Each row is a point. The ring and each string are closed loops that go straight from each point to the next, and from the last back to the first. Before rounding, they use only three directions, however many columns there are. How many times does the string pass through the ring? Passing back the other way cancels.

Ring:
[[ -4  23   3]
 [ 12  20  18]
 [ 24   6  29]
 [ 41 -18  28]
 [ 46 -34  13]
 [ 18 -42  -5]
 [-33 -34 -15]
 [-55 -12 -17]
 [-40   7 -13]]
String:
[[  1  -4  27]
 [ 12  -9  11]
 [ 49 -11  19]
 [ 63 -20  22]
 [ 87 -35  23]
 [ 89 -48  16]
 [ 70 -37   0]
 [ 29 -24  -1]
 [ -4 -21   4]
 [-24 -37  -2]
 [-45 -52 -17]
 [-56 -33  -7]
 [-10 -14  -1]
 [-22 -14 -17]
 [-50  -7 -23]
 [-57   4 -24]
 [-13   7 -14]
 [ -1   3  -4]
 [-25   7   3]
 [-31  18   9]
 [-18  14  14]
 [ -5  -6   8]
 [ 15  -2   8]
 [  5  -2  17]]
Times through: 0
String (30 x 3):
[[ 43 -33  -8]
 [ 12 -25  -3]
 [ 12 -38 -14]
 [-18 -50 -24]
 [-58 -42 -15]
 [-50 -28  -9]
 [-17 -15  -3]
 [-20 -13 -12]
 [-62  -8 -27]
 [-95   3 -28]
 [-49  12 -25]
 [ -3   9 -13]
 [ -8   2  -2]
 [-32   5   5]
 [-29  23   6]
 [-16  10  10]
 [  8   2   6]
 [ 29  14   9]
 [ 35  26  25]
 [ 22  20  38]
 [  5   4  36]
 [  0  -9  13]
 [ 34  -7  12]
 [ 67 -11  23]
 [ 68 -16  19]
 [ 31 -16  10]
 [  5 -22  14]
 [ 25 -37  16]
 [ 87 -56   4]
 [ 62 -46  -4]]
Times through: 1

Ring:
[[ 13   0   8 -11  58  11 -51  52]
 [ 10  16  -4   2  47   8 -19  37]
 [  6  19 -20   7  28   3  20  22]
 [  2   6 -32  -7  17   1  31  28]
 [  3 -11 -32 -17  12   1  29  31]
 [  9 -29 -24 -15   5   0  29  19]
 [ 20 -43  -3  -1   4   2  20  -1]
 [ 22 -39  10  -2  22   5 -11  11]
 [ 18 -21  13 -11  48  10 -47  41]]
String:
[[ 10  40  -5  27  42   6   7  13]
 [ 11  23 -12  29  20   2  36  -6]
 [ 11  -3 -11   3  23   4  13  16]
 [  7  -2 -15 -16  37   6 -12  47]
 [  0  20 -27 -12  37   5   3  49]
 [  1  37 -31  16  22   1  44  14]
 [  9  25 -20  30  12   0  54 -12]
 [ 12   1 -11  11  20   3  21   7]
 [  8   5 -11  -7  38   6 -11  40]
 [  5  17  -8 -18  61  10 -44  68]
 [ 10  19   6  -7  67  12 -56  59]
 [ 12   8  16 -23  84  15 -95  84]
 [ 18 -10  20  -9  62  12 -66  50]
 [ 22 -21  17   6  37   8 -27  15]
 [ 17 -18   1   1  27   5  -5  16]
 [ 13 -23   0 -23  43   8 -38  51]
 [ 18 -39  11 -28  47  10 -58  55]
 [ 28 -50  24   1  26   7 -27   5]
 [ 25 -34  14  15  16   4   4 -11]
 [ 17 -18   0   5  22   4   4   9]
 [ 13 -18   1 -19  44   8 -37  48]
 [ 13 -15  10 -29  65  12 -74  72]
 [ 11  -5   7 -29  70  13 -76  78]
 [  8   1  -2 -25  61  11 -56  71]
 [  6  25   0 -14  72  12 -60  72]]
Times through: 4
String, 30 rows:
[[ 18 -37 -12   8  -9  -1  50 -18]
 [ 23 -54  -5  10 -16  -2  50 -29]
 [ 25 -57   3   5  -5   1  27 -18]
 [ 20 -49   5 -18  23   5 -19  26]
 [ 13 -25  -3 -21  36   7 -26  45]
 [ 18 -25   2   0  22   5  -2  12]
 [ 24 -29  10  17  13   3  13 -14]
 [ 30 -43  24  15  20   5 -10 -12]
 [ 25 -45  22 -12  40   9 -50  30]
 [ 17 -35   9 -25  45   9 -51  51]
 [ 13 -22  -3 -20  37   7 -28  45]
 [ 19 -24   0   7  16   3  12   1]
 [ 24 -38   5  15   2   1  27 -20]
 [ 27 -55   5  19 -15  -1  46 -39]
 [ 20 -57  -7  -7  -6   0  30  -5]
 [ 10 -34 -17 -27  20   4  -2  40]
 [ 11 -15 -12 -10  24   4   2  29]
 [ 14 -16 -14   7   6   1  35  -2]
 [  6 -17 -33  -7  -3  -2  52  10]
 [ -3  -7 -47 -26   7  -1  42  40]
 [ -3   0 -42 -28  19   2  23  52]
 [ -1  -1 -32 -33  34   5  -6  65]
 [ 10  -8 -14  -6  24   4   8  26]
 [ 11  -5 -18   9   9   1  38   2]
 [  3   4 -39   3  -1  -2  63   7]
 [ -4   2 -49 -21   8  -1  47  38]
 [ -3  -8 -40 -39  25   3   7  65]
 [  6 -13 -21 -22  26   4   1  44]
 [ 10 -16 -15  -8  19   3  12  23]
 [ 16 -28 -16  13 -10  -2  58 -21]]
Times through: 5

Ring (8 x 11):
[[-66 -27 -55  18  -4 -13  -8   7   2 -30  -5]
 [-82 -29 -52   5  -2 -20  -3  24  -8 -35  -4]
 [-65 -19 -29  -3   6 -10   7  28 -17 -22   2]
 [-15   1  15 -13  23  10  22  20 -18  12  14]
 [ 29  17  41 -10  33  28  28   4 -11  38  21]
 [ 54  26  46   7  30  44  24 -17  -7  46  21]
 [ 30  17  12  32  11  41   7 -29  -2  23  10]
 [-14  -4 -24  31   1  17  -3 -17   2  -3   1]]
String (32 x 11):
[[ -3  -2  -9  16  12  14   6 -10   4   9   7]
 [ 32  15  10  32  12  39   6 -31   3  24  10]
 [ 23  10  13  16  18  28  12 -17   1  25  12]
 [  1   3   4   8  17  17  12  -3  -3  14  10]
 [ 48  21  35  10  27  38  20 -19  -1  41  18]
 [ 91  41  70  11  37  62  29 -31  -4  67  26]
 [ 92  43  75   8  38  64  32 -28  -8  69  28]
 [ 59  31  53  10  29  51  25 -19 -12  48  21]
 [ 77  37  67   5  36  55  30 -21  -9  61  26]
 [ 84  37  71   0  41  53  33 -21  -4  67  28]
 [ 43  19  38   2  30  34  23 -12  -2  42  20]
 [ 86  39  67  10  36  59  29 -29  -4  65  26]
 [ 82  41  60  24  27  66  22 -36  -8  57  22]
 [ 33  21  25  24  15  44  13 -21 -10  27  13]
 [ 46  28  28  37  11  57  10 -34 -10  30  12]
 [ 54  29  20  52   5  63   3 -49  -4  30   9]
 [ 18  10  -7  44   2  38  -2 -35   2  11   4]
 [ -8   2 -27  50  -8  30 -10 -31   0  -7  -2]
 [-24  -6 -25  27   1  14  -2  -9  -4  -8   1]
 [-28  -8 -22  16   6   7   2   0  -3  -6   3]
 [-43 -18 -34  11   6  -6   0   6   2 -13   1]
 [-91 -41 -76  13  -6 -32 -12  16   9 -42  -8]
 [-95 -42 -76  10  -6 -34 -11  20   6 -44  -8]
 [-70 -31 -53   5   2 -22  -3  17   4 -28  -2]
 [-24  -6 -13   9  10   8   7   4  -6  -2   6]
 [-43 -13 -29  14   3   2   1   7  -7 -15   1]
 [-42 -17 -29   6   8  -5   3   9   0 -11   3]
 [-77 -34 -63  10  -2 -25  -8  14   7 -33  -5]
 [-85 -38 -77  22 -10 -25 -15   8   9 -42 -10]
 [-60 -25 -60  31  -9  -7 -13  -5   5 -31  -7]
 [-25  -6 -25  27   0  14  -2  -9  -3  -9   1]
 [-13  -2 -13  19   8  16   4  -7  -2   2   5]]
Times through: 2

Ring:
[[ -2   6  14 -22 -58   5   8 -29  40 -36   0  -9   5  12]
 [-16  15  22 -23 -53 -14   4  -5  34 -33   4  -6 -11  20]
 [-35  19  22 -22 -23 -42  -9  35  15 -15  10  10 -29  17]
 [-39  14  20   1  16 -30 -20  43 -22  16   7  13 -35  13]
 [-29   8  20  22  29  -2 -21  26 -43  32   1   5 -29  13]
 [ -6  -8  10  43  41  43 -19 -14 -58  46  -8  -5  -7   3]
 [  2 -16  -5  33  42  43 -17 -23 -45  41  -7   4   7 -13]
 [  6 -22 -24   2  31  21 -13 -22 -10  20   0  22  21 -33]
 [  8 -18 -24 -20   0   7  -4 -26  23  -6   3  22  26 -31]
 [  7  -5  -4 -23 -39  10   5 -35  39 -28   1   3  19  -8]]
String:
[[ -7  -9 -17 -27  -1 -17  -8  -1  24  -9   8  27  11 -24]
 [  9 -13 -23 -41 -32  -7   4 -29  55 -33   6  21  29 -28]
 [ 25  -7  -1 -28 -77  33  20 -73  64 -52  -5 -14  36  -2]
 [ 12   0  13 -10 -61  33  12 -55  36 -34  -6 -19  17  12]
 [  0   2  14  -3 -34  20   2 -30  14 -15  -3 -11   4  11]
 [-12   2   3 -18 -19 -10  -4  -3  19 -13   4   9  -1  -2]
 [-18   8   3 -40 -37 -36  -1  10  44 -32  10  17  -5  -1]
 [-16  19  27 -33 -74 -18   9  -8  50 -48   4 -10 -10  26]
 [-18  24  38 -22 -77 -11   9  -9  40 -44   2 -20 -18  38]
 [-18  19  35  -8 -53  -3   3  -6  19 -26   0 -17 -19  33]
 [-13   7  18   1 -18   7  -5  -7   0  -4  -1  -5 -10  14]
 [-28   7   4 -22   0 -36 -13  29  10  -4  10  23 -16  -3]
 [-53  21  11 -39   1 -83 -20  75  15  -9  20  36 -40   3]
 [-65  28  22 -32   9 -93 -25  94   1   0  21  35 -56  14]
 [-52  24  29  -5  12 -52 -22  65 -21  13  11  16 -50  22]
 [-55  17  14 -12  35 -66 -29  79 -23  22  16  34 -47   5]
 [-35   7   8  -3  27 -32 -22  43 -21  20   9  23 -28   0]
 [-21   3  11   8  15  -2 -16  13 -22  18   2   8 -16   4]
 [-11   2  18  21   7  23 -11  -9 -27  18  -4  -7 -11  12]
 [ -9   3  37  70  33  67 -17 -21 -82  54 -15 -31 -21  32]
 [-11  -4  21  62  53  53 -23  -9 -82  61 -11 -13 -18  14]
 [-14  -9   2  36  58  25 -25   5 -60  52  -3  10 -11  -7]
 [-11  -9  -3  19  41  14 -20   2 -37  35  -1  14  -4 -12]
 [ -6  -7   2  17  22  22 -14 -11 -26  23  -3   5   0  -5]
 [  5 -12   4  35  24  53 -12 -35 -40  32 -10  -8   7  -2]
 [ 18 -29 -17  46  57  72 -17 -48 -56  53 -12   2  25 -25]
 [ 10 -35 -43  10  69  26 -22 -19 -29  43   0  37  29 -54]
 [ -3 -22 -34 -13  42  -7 -18   1  -3  20   7  40  18 -45]
 [-10  -5  -5  -6   8  -2 -11  -1   0   6   3  15   1 -11]
 [  7 -13  -8   3   2  28  -5 -32  -1   6  -3   5  17 -14]
 [ 11 -13  -5   4  -8  36  -2 -43   4   0  -5  -1  20 -10]
 [ -3  -7  -5  -8  -3   6  -6 -14   8  -1   1  11   8 -11]]
Times through: 0
String:
[[  1  -4   4  -3 -18  19  -1 -27   9  -7  -2  -2   8  -1]
 [ -2  -2   2 -12 -22   7  -1 -20  18 -13   1   3   7  -3]
 [ 14   3  20  -9 -75  39  17 -63  41 -41  -8 -28  17  20]
 [  5   7  25  -4 -64  31  11 -47  28 -31  -6 -26   6  25]
 [ -9   6  15 -10 -34   4   0 -15  17 -17   0  -5  -3  12]
 [-26  10   3 -38 -23 -46  -7  25  34 -23  12  22 -13  -2]
 [-35  24  24 -41 -52 -54  -2  32  42 -39  12   9 -28  21]
 [-44  31  36 -32 -49 -56  -4  43  29 -32  12   3 -40  33]
 [-27  17  28  -4 -21 -15  -8  16   0  -6   3  -3 -26  24]
 [-24   8  13  -5  -1 -16 -12  17  -4   3   5   9 -17   7]
 [-49  16  14 -16  22 -60 -24  68 -13  12  14  29 -41   5]
 [-56  20  25   7  41 -50 -31  76 -44  34  11  22 -54  16]
 [-25  10  33  39  22  22 -18  10 -55  36  -5 -13 -30  27]
 [-15   5  32  52  26  44 -17  -8 -65  43 -10 -21 -23  27]
 [ -9   0  11  13   4  18 -10 -11 -17  13  -3  -2  -5   6]
 [-14  -4   2  11  25   7 -16   4 -25  23   1  11  -7  -6]
 [ -5 -14  -2  41  58  40 -23 -10 -61  53  -6   6  -1 -11]
 [ 18 -25   0  71  62  95 -18 -55 -82  67 -19 -16  16  -8]
 [ 11 -15   2  38  23  63 -10 -45 -39  32 -12 -11  13  -4]
 [  7 -13  -2  21  14  43  -8 -36 -22  20  -7  -3  13  -8]
 [ -2 -11 -10  -1  14  10 -11 -13  -4  10   1  15   9 -18]
 [ -1 -18 -29 -20  21  -8 -12  -6  12   5   6  34  19 -38]
 [ 12 -27 -44 -35   9  -3  -6 -25  36  -9   7  39  38 -53]
 [ 17 -15 -12 -11 -25  31   4 -51  27 -16  -3   2  30 -16]]
Times through: 4

Ring, 6 rows:
[[ 17 -12  16 -30  13 -18  34 -61 -13  29  -6  14   0 -15]
 [ 13  -2  -3   2   0   5  29 -24  -6  11 -13  -3   9  -2]
 [  3   8 -17  42  -2  25  -4  31  10 -22  -6 -11  10   3]
 [ -2   5 -10  41  10  18 -30  42  18 -35   7   0   5  -9]
 [  2  -1   2  20  18   2 -23  13  11 -20  10  11  -4 -15]
 [ 15 -13  20 -26  22 -23  19 -55 -10  22   3  21 -10 -18]]
String (28 x 14):
[[ 12  -9  11 -16  13 -10  18 -37  -5  13  -3  12   3 -16]
 [ 12  -7   8 -10  11  -6  17 -31  -4  11  -3   9   3 -13]
 [ 16 -12  15 -32   9 -14  34 -55 -10  26  -9  11  10 -18]
 [ 18 -10  11 -29   5 -11  44 -59 -14  30 -14   7  10 -12]
 [ 19  -6   4 -16   2  -5  45 -51 -15  28 -15   2   5  -3]
 [ 12  -2   0   3   6   2  20 -22  -5   8  -7   2   2  -5]
 [  9  -2  -1   7   6   5  10  -9   1  -1  -5   2   7  -8]
 [  8   1  -7  14  -1  13  13   0   3  -4 -10  -5  15  -4]
 [  9   8 -19  32 -10  25  22   9   0  -6 -16 -16  15   9]
 [  4   7 -18  36  -6  26   2  27  10 -19 -10 -13  18   1]
 [  3   3 -10  27   2  18  -7  23  12 -20  -3  -4  15  -7]
 [ -2  14 -28  62  -8  39 -17  61  18 -39  -6 -19  18   6]
 [  0  14 -27  64  -4  36 -16  54  15 -36  -4 -17   8  10]
 [  5   6 -12  35   5  16  -4  18   6 -16  -1  -4   0   1]
 [  5   1  -4  21   8   9  -6   9   7 -13   1   2   4  -8]
 [  3   1  -4  23   9  10 -12  16  11 -18   2   2   6 -11]
 [  5   1  -4  23  10   8  -6   8   6 -13   2   3  -1  -6]
 [  5   0  -2  19  12   6  -7   5   6 -12   3   5   0  -9]
 [  3  -1   0  17  13   5 -15  11  10 -17   5   7   3 -14]
 [ -1  -2   3  21  21   2 -35  23  17 -28  15  13  -1 -21]
 [  4  -5   9  10  25  -8 -22  -2   7 -13  14  18 -12 -18]
 [  9  -6  11   0  23 -13  -2 -25  -3   3   9  18 -16 -13]
 [ 10  -5   6   1  15  -6   6 -22  -3   4   2  11  -6 -10]
 [  8  -6   8  -2  16  -5   1 -17   2   0   3  12   0 -16]
 [ 12 -13  21 -25  24 -22   9 -46  -5  16   6  23  -7 -23]
 [ 19 -17  28 -43  26 -34  28 -79 -17  36   3  27 -16 -21]
 [ 21 -21  33 -57  26 -39  38 -95 -21  46   0  30 -13 -25]
 [ 16 -16  24 -41  20 -25  27 -65 -11  29  -1  22   0 -24]]
Times through: 3
